Every row gives one point. The points of each table are mixes of a few directions, plus a little noise. How many directions does each table use, and how many do they share? Where both have some left over, give the other angles between the two spaces (their principal angles), to ten degrees, smallest first.

First (6 x 3):
[[-28 -16 -13]
 [ 22  13  10]
 [-67 -39 -31]
 [ 27  16  13]
 [-16  -9  -7]
 [ 60  35  28]]
Second:
[[-38 -23 -18]
 [ 16  10   8]
 [-35 -21 -17]
 [ 35  21  16]
 [-10  -6  -5]
 [-45 -26 -21]
 [ 76  45  36]]
Directions: first 1, second 1, shared 1

First (9 x 8):
[[  7  21 -17   9   9 -12 -10   0]
 [ -5  -7  29 -51 -46  49  -1  14]
 [-14 -33 -25   6  20 -14   4 -17]
 [ -9  27   2  17  42  12  25  30]
 [ 10  26   7 -25 -26  21 -15  12]
 [-22 -44 -10 -10  10   4  11 -11]
 [ 19  19   6  17 -10 -20 -13  -7]
 [ 31  16  -2  38 -15 -52 -26 -29]
 [-19 -25   9   1  15  14  26   5]]
Second, 8 rows:
[[  2   1   5  -2  -5   1   0   0]
 [-15  -5 -37  11  38 -13   1  -3]
 [  0   1   0   0   0   0   0   0]
 [-10  -4 -29   8  31 -10   2  -2]
 [-10  -5 -27   7  28  -9   1  -2]
 [ 36  14  92 -24 -95  32  -4   7]
 [  6   3  17  -4 -17   6   0   0]
 [ -8  -3 -21   5  21  -7   0  -1]]
Directions: first 4, second 1, shared 1

First (11 x 12):
[[-95 -34   9 -27 -31  92  21 -78 -79  -2  29  49]
 [  8   3  -1   1   2  -6  -2   6   7   0  -2  -3]
 [ 70  25  -8  22  22 -67 -14  56  59   0 -22 -36]
 [-28 -10   3  -9  -7  27   6 -23 -24   1   8  15]
 [ 36  14  -3  10  12 -36  -7  30  31  -1 -12 -19]
 [ 45  16  -5  12  15 -44  -9  36  38   0 -15 -24]
 [-22  -7   2  -6  -7  22   5 -18 -18  -1   7  12]
 [ 17   6  -3   5   6 -16  -4  15  14   0  -5  -8]
 [ -4  -1   1  -1  -1   4   2  -4  -3   0   2   2]
 [-36 -12   4 -10 -11  37   8 -31 -30   0  12  20]
 [ 10   4  -1   2   3  -9  -2   8   9   1  -3  -5]]
Second, 8 rows:
[[-17  15   6   7  20  18 -14  17  30  33 -14   7]
 [-41 -41   0 -26 -43  38  31 -70 -87 -40  37  24]
 [ 66  -3 -11   4 -11 -66   8  14  -1 -41   2 -32]
 [-52   8  10   1  16  53 -12  -4  13  40  -6  24]
 [ 29   7  -3   8   7 -29  -5  21  19  -3  -7 -15]
 [ 42   7  -5   8   3 -41  -2  23  19 -12  -6 -22]
 [ -6   9   2   4  12   7  -8  12  20  18  -8   2]
 [-22  -6   3  -4  -3  21   2 -14 -12   4   4  11]]
Directions: first 1, second 2, shared 1

First (9 x 24):
[[  6   9 -10 -21  -5 -24   0  27 -25   6 -14  -5 -27  16   3  48 -26 -26
   -2 -11   5  64 -46   6]
 [-67 -38  -2  42  54   8 -20  14   4 -30 -14  11  49  -3   1 -21 -49 -34
  -37 -26  74  20  -2 -49]
 [ 11  -2  -5   3 -29  -6   8  -2  -3   5  -4  12  10   8  -4  -3   4  17
   11  -5 -26  -5 -10  16]
 [-17  31  17 -26   4 -23   5  25  -2   1  -7  -7 -10  21  -8  29 -27  -7
   -7  -9  26  35 -34   8]
 [-32   0  16  23 -41 -17  17   5  16  -7 -12  33  70  31 -24 -33 -23  47
    4 -28  -4 -28 -23  22]
 [ 14  -9   3   3  53  47 -17 -39  22  -3  32 -28 -28 -50  18 -33  52 -12
   -5  41   7 -62  84 -32]
 [ 13 -47 -25  47 -45  11   4 -21  -5  -3  -8  35  48  -2  -3 -41  13  31
   15 -13 -49 -33   8   8]
 [ 33  50  26 -49  24  17   4 -22  21  17  34 -42 -64 -25   7   7  53   5
   10  46  -8 -42  51   8]
 [ 37   5 -20 -23 -16 -13   0  12 -28  14  -6  -9 -47   4   9  46   3 -22
   11   4 -26  50 -28  12]]
Second (10 x 24):
[[-13 -31 -27  10  60  22 -32   0  -7 -15  -6 -12  -8 -32  14 -14 -11 -47
  -27   3  46  13  19 -47]
 [-13  37  41 -25  39   8   5  -5  21   2  28 -31 -33  -8   5  17  15  -8
   -7  26  30 -14  34  -7]
 [-13  10  19  -6  44  13  -5  -3  11  -5  17 -22 -22 -15  10   9   6 -22
  -12  18  32  -2  28 -22]
 [-21 -63  35  95 -58  -5  51  -7 -20  -2  22  43  39  40  19  61  -5  10
   28 -14 -60  45  -2   9]
 [  4  33   6 -34  19   0  -7   1  13   3   4 -19 -19  -9  -6 -10   7   2
   -6  12  18 -18   8   2]
 [ 19 -46 -60  25 -51 -11 -12   6 -28  -1 -41  41  43   9  -8 -29 -21  10
    6 -37 -36  16 -47  10]
 [-24  36  53 -22  73  19   1  -8  27  -3  40 -46 -46 -20  14  25  18 -27
  -15  38  54 -12  56 -28]
 [ 35  58 -19 -69 -36 -22  -6   8  10  16 -23  -4  -3   6 -30 -39   5  44
   10  -5 -16 -39 -34  43]
 [  2 -56 -30  50 -38  -3   3   2 -26  -5 -18  36  37  13   3   0 -16   0
    8 -26 -33  27 -25  -1]
 [ 25  23 -17 -27 -52 -21   5   6  -2  12 -19  14  14  15 -22 -21   0  38
   14 -14 -33 -17 -36  38]]
Directions: first 4, second 3, shared 2; angles 90
